Rows are points. Any point is a mix of the corners, with weights that add up to 1. It lies inside the corners' shape when no weight is negative. Say inside or outside, and name the corners with a negative weight.

Corners:
(1): -63.4; 24.9; -15.2
(2): 8.0; 13.5; 14.8
(3): 27.7; -19.3; 2.5
(4): 40.6; 2.4; -15.4
Points:
-8.4; 10.5; -18.3 -> outside (2)
27.0; -11.4; -2.0 -> inside
7.1; 12.4; 12.2 -> inside
-3.8; -6.8; -11.4 -> outside (2)
20.8; 3.1; -4.3 -> inside
-17.8; 8.0; 2.1 -> outside (4)
-5.9; 7.2; -17.6 -> outside (2)

Corners:
(1): -14.6; -9.1; -32.2; 9.9; 10.1; 25.6
(2): 7.8; 23.2; 29.1; 23.7; 18.5; -2.4
(3): -10.8; 17.5; 8.9; 7.8; -23.8; 6.2
(4): 40.2; -8.5; -26.4; -5.5; -20.3; 15.1
(5): -29.5; -28.0; 12.3; 44.0; -10.5; 22.8
(6): 27.4; 1.1; 15.7; -16.1; -17.9; -34.1
(7): 18.6; -2.0; 46.8; -12.5; -2.4; -9.4
Points:
27.0; 1.2; 35.9; 3.7; -0.9; -14.4 -> outside (1, 3)
-0.3; -1.4; 6.8; 14.7; -8.9; 6.9 -> inside
22.6; 9.1; 20.1; -10.4; -0.1; 5.3 -> outside (5, 6)
-1.8; 18.6; 13.2; -7.2; -2.6; -5.8 -> outside (4, 5)

Corners:
(1): 20.2; 13.1; 27.2; -11.2; 25.2; -26.3; -19.6; 17.6; 3.9
(2): -41.9; 1.3; -13.6; 9.0; -24.7; -15.3; 12.8; -24.0; -4.7
(3): 22.0; 33.2; 14.9; 35.2; -23.1; 2.2; 23.3; 21.4; 6.3
(4): -3.8; 33.5; 4.1; -16.8; 38.1; -25.0; 9.5; -6.8; 3.8
(5): 1.0; 16.1; -26.0; -35.4; -5.6; -6.3; -24.1; 24.0; -8.8
(6): -27.5; -29.9; -25.6; -14.9; 21.1; -6.6; -14.0; -33.9; -17.6
(7): -41.3; 24.1; 17.8; 21.1; 6.1; 14.7; -32.2; -37.0; 5.1
(8): -2.4; -11.2; 13.1; -33.2; -11.6; -3.8; 16.6; -8.7; -8.8
(9): 17.0; -24.0; 5.3; 9.2; 1.7; -1.7; -16.1; -4.5; 30.2
(10): -48.3; -25.5; 29.2; 2.0; 34.6; 32.6; 20.4; 14.5; 14.2
Points:
-10.6; 33.9; 23.1; -9.7; 1.1; -8.3; 42.6; 36.3; -2.4 -> outside (6, 7, 9)
-11.0; 9.9; -3.9; -8.5; 7.0; -12.2; -24.6; -24.3; -0.7 -> outside (3, 10)
-12.0; 11.7; -1.4; -3.5; 8.7; -6.1; 4.1; -5.6; 2.6 -> outside (1)
3.7; -7.6; 3.5; -2.5; -2.5; -1.8; -1.1; 10.5; 8.1 -> outside (4, 7)
-15.2; 11.9; 9.2; 14.4; 17.4; -7.8; -7.3; -14.7; 12.4 -> outside (5, 8)
4.4; 3.4; 1.3; -19.2; 14.6; -7.0; -4.8; 15.4; 1.2 -> outside (2, 7)

Corners:
(1): -17.3; -5.5; -29.6; 40.7; -37.3; -1.6; -20.6; 14.8; 7.2; 23.7; 1.3; 14.5
(2): -25.1; -31.8; 21.8; 9.1; 21.7; -28.1; 3.2; -12.4; 16.8; -4.4; -23.3; -48.4
(3): 1.9; -9.1; 25.8; 3.4; -8.2; -16.8; 37.3; -23.6; 1.8; -15.1; -5.8; -26.2
(4): -22.2; -19.9; 21.2; -22.2; 1.1; -15.8; 2.6; -7.3; 30.1; -27.2; -4.9; -14.4
(5): 11.0; 13.1; 24.5; -12.5; -3.7; -5.5; 13.5; -6.1; 38.1; -16.1; -11.2; -13.6
(6): -21.8; 3.5; 28.7; -16.9; -4.2; 29.0; 22.3; -26.9; 21.9; -25.2; -20.9; -34.3
(7): -14.4; -8.9; -49.5; 24.4; -4.3; 11.7; -1.9; 42.7; -7.5; 21.3; 10.6; 11.3
(8): 4.5; 21.2; 1.4; -10.4; -29.5; 7.6; 4.4; 5.7; -8.6; 22.9; 14.1; -17.6
(9): -26.8; 7.4; 44.8; 6.4; -3.5; 0.6; 3.3; -9.6; 31.8; -1.7; 8.8; -28.0
(10): 19.9; 25.1; -11.3; -4.5; 12.2; 2.4; -12.4; 10.2; -47.1; 36.1; -0.3; 39.0
(11): 38.6; 16.8; 4.2; 7.9; -4.0; 25.7; -18.9; 16.5; -16.6; 40.4; 18.6; 19.9
(12): -22.3; 18.0; 4.3; 5.9; -7.5; -2.5; 3.2; -19.2; 17.8; -48.2; 1.3; -52.1
(13): 23.0; 7.8; -5.5; 16.0; -26.6; 9.9; -4.9; 51.9; -23.9; 11.9; -13.9; 8.5
Points:
7.3; 7.3; 21.1; -4.0; -7.1; -4.1; -5.6; 7.4; 16.2; 9.5; -3.1; 1.0 -> outside (3, 6, 7, 12)
-7.2; 1.2; 6.8; 2.6; -8.5; -2.8; 2.6; -3.5; 9.0; 2.9; 0.5; -12.5 -> outside (13)
4.2; 3.1; 5.0; 4.6; -9.7; -2.3; -0.1; 9.0; -3.5; 18.7; 4.7; -3.5 -> outside (6, 12)
1.2; 8.4; -3.4; 10.2; -8.4; 6.1; -4.1; 16.5; -2.1; 12.1; -1.4; -2.0 -> outside (3, 4)
